Every row gives one point. Each copy is the shape, with its points in the same order, turned, moved and blurred by noise. Some copies are also mirrored. Which?
In the rows, 128 means zero.

Shape (7 x 2):
[[143  91]
 [ 95 107]
 [139 108]
 [148 193]
 [139 117]
 [ 99 184]
 [103 131]]
Copy 1 (7 x 2):
[[168 117]
 [119  89]
 [151 119]
 [ 98 190]
 [149 123]
 [ 75 142]
 [114 116]]
Copy 1 is: only turned
Copy 2, 7 rows:
[[108  94]
 [ 81 131]
 [117 112]
 [171 178]
 [121 120]
 [128 193]
 [102 151]]
Copy 2 is: only turned
Copy 3, 7 rows:
[[161 103]
 [120  76]
 [144 111]
 [111 195]
 [144 121]
 [ 73 147]
 [109  98]]
Copy 3 is: only turned

Shape:
[[143 117  93 120]
 [ 72 110 121 132]
 [ 92 144 113  95]
 [141 114 109 107]
 [133 107 122 103]
 [137 118 138 139]
 [135 111 132 141]
 [122 229 102 144]
 [135 147 136 142]]
Copy 1 (9 x 4):
[[141 127  98 110]
 [ 91 174 123  88]
 [123 139 143  70]
 [129 116 111 113]
 [115 118 120 116]
 [125 149 127 140]
 [120 150 117 136]
 [212 185 160  80]
 [149 159 140 130]]
Copy 1 is: only turned
Copy 2, 9 rows:
[[118  86 162 140]
 [ 92 131 127  94]
 [115 151 170 111]
 [136  97 168 133]
 [137  96 167 119]
 [136 107 123 134]
 [131 103 122 130]
 [108 178 152 212]
 [139 129 128 155]]
Copy 2 is: mirrored
Copy 3:
[[176 136 104 142]
 [106 107  85 146]
 [120 143  92 102]
 [169 132 115 134]
 [156 117 116 130]
 [144 129 138 169]
 [144 130 128 169]
 [108 249 105 138]
 [134 154 133 161]]
Copy 3 is: only turned

Shape (12 x 6):
[[124 122  80  86 111  83]
 [ 81 136 106  92 122  73]
 [136 135 128 127 158 131]
 [135 125 107 163 146 182]
 [144 126 111 204 122 150]
 [131 148 124 169 141 151]
 [156 127 122 129 122 156]
 [ 79 107 115  79  96 116]
 [103 170 103  75  85  83]
 [156 116 160 174 127 147]
 [ 97 170 111 106 106 111]
 [ 61 111 107  76 165  80]]
Copy 1, 12 rows:
[[107  89  97 117 106  93]
 [132 106  87 155 126  81]
 [138 133 141 106 138 141]
 [118 124 137 113 185 191]
 [131  84 151 135 188 192]
 [147 106 134 126 172 183]
 [107 116 133 110 132 183]
 [ 88 135  88 162 113 110]
 [136  96  67 150  80 106]
 [124 119 182 143 151 194]
 [144 114  74 145 126 127]
 [127 149  97 137 135  52]]
Copy 1 is: only turned
Copy 2:
[[118 134  82 118 186 133]
 [ 75 145 102 116 157 112]
 [142  99 141 152 141 117]
 [164 102 110 189 111 146]
 [186 143 119 174  83 129]
 [154 128 133 183 114 126]
 [165 110 124 151 129 157]
 [ 81 111  89 110 143 147]
 [ 83 177 125 116 189 144]
 [180 110 146 140  83 134]
 [ 99 155 129 150 162 138]
 [ 56 102  79 127 157  89]]
Copy 2 is: only turned
Copy 3 (12 x 6):
[[145 108 112 108 153  48]
 [141 100 141 111 102  39]
 [107 142 147 127 130 106]
 [ 87 126 108 113 133 161]
 [108  88 109 125 143 179]
 [107 116 126 146 122 148]
 [118 143 116 115 149 133]
 [160 132 115  69 107  59]
 [183 132 117 133 122  37]
 [126 123 161 126 135 176]
 [156 113 108 130 100  65]
 [ 99 102 160  93  79  26]]
Copy 3 is: only turned
Copy 4:
[[154  73 129 144 100 113]
 [121  69 160 131 126  92]
 [123 152 116 129 133 115]
 [126 163  97 136 167 166]
 [ 90 150 110 132 136 199]
 [100 158 119 144 150 153]
 [149 157 122 151 130 152]
 [172  82 174 134 151 121]
 [139  73 168 188 114  95]
 [119 187 142 128 122 173]
 [123 102 154 177 139 110]
 [139  75 145  94 153  63]]
Copy 4 is: mirrored
